Each row of a before or after table is a point. One or more steps were done to the points. Then noise was added and the rows were shuffled. The steps act on how far a point lies along the listed directions, d1 being the first. Name the steps. A step turns or swaps two directions, mirrors them in a line or flattens them onto one, adds a multiple of one to another, or multiplies one. Angles are multiples of 10 degrees, from the lower direction toward the higher: turns from -170 to 170, lines from 10 to 170 but not 90. Use the fewest steps. Two steps may share a direction if one is a turn and the other turns, adds or multiplies; they go together, in the order done. Otherwise the lowest direction goes first.
In the rows, zero is written as 128.

Directions:
(1): [180 121]
(2): [121  76]
Before, 9 rows:
[[117 138]
 [150 177]
 [ 39 140]
 [100 120]
 [ 97 163]
 [ 95 120]
 [141 148]
 [149 215]
 [147 119]]
After, 9 rows:
[[108 126]
 [152 152]
 [142 124]
 [127 104]
 [150 149]
 [155  44]
 [213 159]
 [173 114]
 [134  72]]
Steps: turn d1 and d2 by 150 degrees

Directions:
(1): [ 95  71  96 119]
(2): [182 124  78 129]
Before, 13 rows:
[[106 132 153 116]
 [146 192 170 122]
 [156 109  73 124]
 [175 153 157 120]
 [174 246 169 143]
 [120  39  54 114]
 [137 127 164 142]
 [145 156 172 145]
 [187 190 145 147]
 [142 150  70 131]
 [118  97  76 130]
 [130 129 123 129]
 [147 102  88 127]]
After:
[[183 188 143 149]
 [182 147 146 119]
 [185 130 117 143]
 [ 89 149 175 131]
 [224 216 101 143]
 [194 164 108 121]
 [ 97 134 164 128]
 [146 111 106 110]
 [162 112 128 138]
 [ 94 179 140 131]
 [ 29  90 183 120]
 [ 66 129 147 133]
 [124 132 131 129]]
Steps: mirror d1 and d2 in the line at 160 degrees

Directions:
(1): [119 107 129  44 141 149]
(2): [194 146 125 114  76 150]
(3): [ 95 145  90 144 119 199]
(4): [142  79  57 132 123 107]
(5): [176 133 122 139 199 153]
(6): [123 197  88 104 139  94]
Before, 14 rows:
[[129 104 124 135 169 144]
 [141 133 138 110 114 147]
 [124 114 110 105 163 136]
 [121  99  70 127 142 102]
 [126 113 132 114 163 134]
 [155 137 116 100 163 142]
 [119 120  97 104 145 134]
 [145 118 114 141 127 123]
 [139 128 141 157 165 144]
 [116 110 129  99 151 145]
 [177 109  73 110  94 113]
 [143 138 100 112 136 121]
 [149 115 139 114 139 127]
 [151 126 151 121 146 125]]
After, 14 rows:
[[ 88 151 164 105 150 150]
 [133 124 139 116 102 116]
 [ 77 153 176 135 190 131]
 [181 141 127  96  80 155]
 [ 74 128 169 102 158 136]
 [247 199 172  98  63 186]
 [140 158 148 110 110 140]
 [ 78 108 121 149 112 103]
 [ 50 121 160 128 150 118]
 [ 63 126 163 110 146 117]
 [ 65 135 169 106 158 132]
 [117 155 164  91  88 134]
 [150 141 138 134 113 131]
 [140 136 154 105 106 129]]
Steps: turn d4 and d5 by 160 degrees; add -1 times d1 to d4; multiply d2 by 3; multiply d3 by 0.7; multiply d6 by 0.4

Directions:
(1): [107  94 181 170 194 107  97 146 135]
(2): [154  84 121 135 148  97 178  77  73]
(3): [117  75 130 108  82  65 121 122 180]
(4): [218 140 126 129 145 121  84 100 158]
(5): [168  72 137 119  99 156 111 191  89]
Before:
[[ 74 169 106 127 119 177 142 163 118]
 [102 117 121  68  49 163 108 203 124]
 [178 110 107 110  96 155 127 168  74]
 [123 105 139 129 122 129 114 169 156]
 [148 118 137 127 116 153 116 148 101]
 [156 120 127 120 110 121 139 113 129]
 [145 112 145 131 136 136 128 117 107]
 [159  88 140 132  98 130  97 166 133]
 [141 145 114 144 138 140 107 129 151]
 [ 99 119 144 129 128 153 117 172 112]
 [119 126 141 108 129 119 144 121 107]]
After (11 x 9):
[[140  89 156 144 167  82 111 101 142]
 [113 110 150 159 190 100 142 108 137]
 [118 167  61  71  36  90 156  90 172]
 [113 123 129 119 102 102 129 105 149]
 [144 147 139 104 124 130 114 129 134]
 [171 176  45  49  64  96 195   8 122]
 [206  98  76  97  81 116 149  96 115]
 [109  99 117 144 128 129 145 139 110]
 [120 167 108 107  86 150 151 123 137]
 [ 81 136 138 154 149  91 142  90 149]
 [106 120 158 133 131 124 106 134 151]]
Steps: multiply d1 by 3; turn d2 and d4 by 170 degrees; turn d3 and d5 by -140 degrees

Directions:
(1): [124 137 143 172 186 133  52 148 109 148  90  81]
(2): [113 106 190  87 167 143 105 183 128 100 180 163]
(3): [132 131 143 181 186 137 191 125 100 171 126 183]
(4): [159 116 147  81 146 164 157 105  61  83  77 105]
(5): [179 120 105 174 141 126 125 109  98  86 211  97]
(6): [ 24  98 133 151 118 158 142  98 103 117 148  98]
Before (12 x 12):
[[ 52 136 151 168 161 156 156 130 140 191  79 174]
 [ 74 119 141 193 150 128 140 128 136 199  92 147]
 [115 100 136  88 129 139 126 140 141  81 209 156]
 [117 108 108 111  74 125 136 116 141 118 146 128]
 [ 88 113 113  91  56 119 172 105 182 109 173 144]
 [102 130 154 169 150 139 168 111 108 150  65 156]
 [133  94 120 136 144 147 213  91 101  79 227 173]
 [ 98 125 141 176 165 160 165 131  79 143 175 151]
 [119 104 141 192 163 117 140 132 137 161 110 143]
 [ 71 130 113 162  84 124 138 101 140 140 143  81]
 [131 103 148 105 131 138 168 122 126  75 184 154]
 [114 122 103 152 117 113 151 125 162 163 126 162]]
After (12 x 12):
[[139 115  92 130 101 122 144 107 137 120 137 127]
 [ 62 122 130 121  87 138 160 151 156 140 197 179]
 [124 104 120 152 104 142 210  75  95 136 112 135]
 [ 91 115 111  93  70 117  70 117 172  90 136  58]
 [ 50 102 127  81  74 106  96 164 229  97 247 170]
 [120 125 107 119  98 175 230  49  87 110  68 132]
 [ 49 121 134  98 106 112  55 172 213 148 155 152]
 [131  95 131 158 124 119 192 117 140 133 138 164]
 [ 87 124 130 165 113 132 112 111 120 113 174  66]
 [118 108 112 122  96 128  76 134 133 115 138  91]
 [ 76 118 141  93  98 109  96 152 196 113 157 145]
 [146 121 128 120 102 148 220  68  76  82  82 133]]
Steps: turn d1 and d3 by 70 degrees; add -0.3 times d6 to d3; turn d2 and d5 by -70 degrees; add -1.5 times d2 to d4

Directions:
(1): [ 67 114 121 180 195 180 124 131  86 111 135 117 167  77 124  69 120 151]
(2): [171 110 151 123 124 146 197 100 120 142 155 123 222 111 148 155 194 124]
(3): [ 94 108 186  74 118 152 113 109 146 104 201 204 115 117  85 130 133 163]
Before, 13 rows:
[[108 140 112  97 128 119  98 137 147  90 118 162  56 162 115 116 104 150]
 [172 146  78 185 109  83 149 121 103 147  60  42 171 155 191 128 139  57]
 [ 78 122  90 188 190 159 169 127  95 137  98  66 201  85 135  89 138 110]
 [151 134 136  76  72  93 114 132 158 137 119 140  79 165 114 163 111 120]
 [144 128 145  73  90 113 122 129 134 121 133 167  95 138  91 151 132 110]
 [169 143 129  87  90  94 140 119 158 159 125 140 129 162 130 172 145 119]
 [157 114 155  88 124 137 132 127 129 101 147 172 132 124 119 135 147 133]
 [196 190  30 172 110  67  83 189 128 168   7  25  30 202 158 145  84  77]
 [177 119 148  55  51  95 138 125 162 120 169 139 114 175 120 183 152 109]
 [154 130 140 100 101 132 137 113 142 121 139 137 135 124 119 142 139 126]
 [142 124 139  83 108 132 125 112 148 136 162 177 135 127 127 152 166 148]
 [119 136 116 133 125 125 137 140 137 138 122 102 151 140 134 147 111 123]
 [ 89 110 150 129 134 153 126 127 134  88 156 156 154 103  94 145 133 145]]
After:
[[109 111 138 130 142 157 146 122 108 125 139 121 169 101 121 115 136 142]
 [151 127 128  94 120 129 156 113 144 104 135 156 131 153 135 141 157 142]
 [ 96 121 122 124 156 157 108 122 123 124 151 162 138  98 125 108 142 160]
 [128 117 144 113 150 150 120 135 114  94 135 161 129 108 120 106 130 139]
 [111 136 117 135 132 128 134 139 135 135 126 106 146 137 129 141 108 128]
 [122 137  87 191 137 109 125 123  94 130  78  65 157 133 173  97 117  81]
 [128 145  97 115 101  83 131 137 156 146  82  98  92 161 126 150 108  86]
 [110 115 139 116 140 153 139 125  97 116 138 148 150  96  96 114 142 122]
 [ 75  96 127 148 167 180 129 134  90  93 173 113 177  91 114  82 135 144]
 [114 126 132 132 139 157 123 121 121 110 134 129 140 101 115 105 121 139]
 [199 149  80 176 142 133 162 146  99 167  79  44 172 145 163 145 170  99]
 [106 121 142 116 111 125 116 134 149  97 138 150 123 128 100 162 122 134]
 [ 87 126 119 153 174 157 130 128 106 138 131 128 172  98 122  95 131 151]]
Steps: turn d1 and d2 by -140 degrees; multiply d2 by 0.4; multiply d3 by 0.7

Directions:
(1): [119  88 169 122 159  95 138 120 110 127 189 128 106 194  61 127  98 115
 150  46]
(2): [144 140 148  87 202 134 139  71 128 147  81 101 117 162 106 169 130 213
  91 154]
Before (12 x 20):
[[121 115 138 120 141 124 151 129 105 152 135 127 115 150 100 133 116 124
  127 115]
 [137 137 113 126 130 120 113 125 136 116 108 128 122  98 153 144 130 132
  133 162]
 [132 109 137 138 134 125 135 131 114 138 150 127 116 138 112 116 128 114
  135 100]
 [112  97 154 129 160  95 141 127 108 111 180 145 110 184  62 117 108 107
  140  58]
 [136 140 124 115 143 141 140  92 139 126  89 118 144 115 133 138 141 177
  101 186]
 [125 134 133 101 137 118 148  99 145 135 120 134 132 145 130 129 106 153
  126 128]
 [126 108 181  87 175 116 138 103 128 129 128 114 121 172  72 148  93 167
  137 110]
 [116  84 142 163  91  88 132 182 100 103 205 151 141 141 108  92  98  23
  184  46]
 [122 107 149 135 135 108 140 114 107 131 157 131 125 167 100 113 108 140
  140 102]
 [137 128 106 119 121 132 128 105 154 121 120 134 133 113 141 133 149 130
  126 152]
 [125 169  95 118 130 178 109 132 129 135  63  91 118  85 164 125 148 154
   96 193]
 [124 109 173 122 142  95 138 135 105 140 179 141 109 162  82 115  95 121
  158  70]]
After, 12 rows:
[[126 129 133 137 125 126 138 116 115 129 127 133 136 134 129 113 120 150
  131 138]
 [135 126 143 106 169 127 140  79 130 127 110 113 134 148 106 141 132 185
  104 154]
 [138 118 123 137 124 135 134 134 120 139 133 131 124 121 131 113 139 115
  132 122]
 [125 136 135  97 143 121 147  92 145 139 113 133 134 143 133 131 108 159
  123 133]
 [122 126 126 122 135 131 146 130 112 152 115 127 121 134 119 135 125 132
  117 137]
 [119 107 107 180  49 110 122 204 113  95 179 156 161  86 167  80 118   8
  177 101]
 [132 131 163  88 170 140 138  95 141 131  88 109 132 140 102 153 110 189
  121 158]
 [127 135 144 126 114 118 134 142 115 141 133 140 121 109 134 110 119 131
  142 127]
 [136 120 120 117 131 125 130 103 148 123 136 136 124 128 124 138 146 127
  134 129]
 [135 122 126 122 139 111 119 121 130 116 126 128 115 120 132 141 123 129
  136 136]
 [118 141 127 109 160 156 121 120 116 135 103  89 101 137 110 125 126 149
  112 128]
 [121 130 117 132 130 122 132 137 126 113 129 143 130 127 121 117 133 115
  121 128]]
Steps: multiply d1 by 0; multiply d2 by 1.3
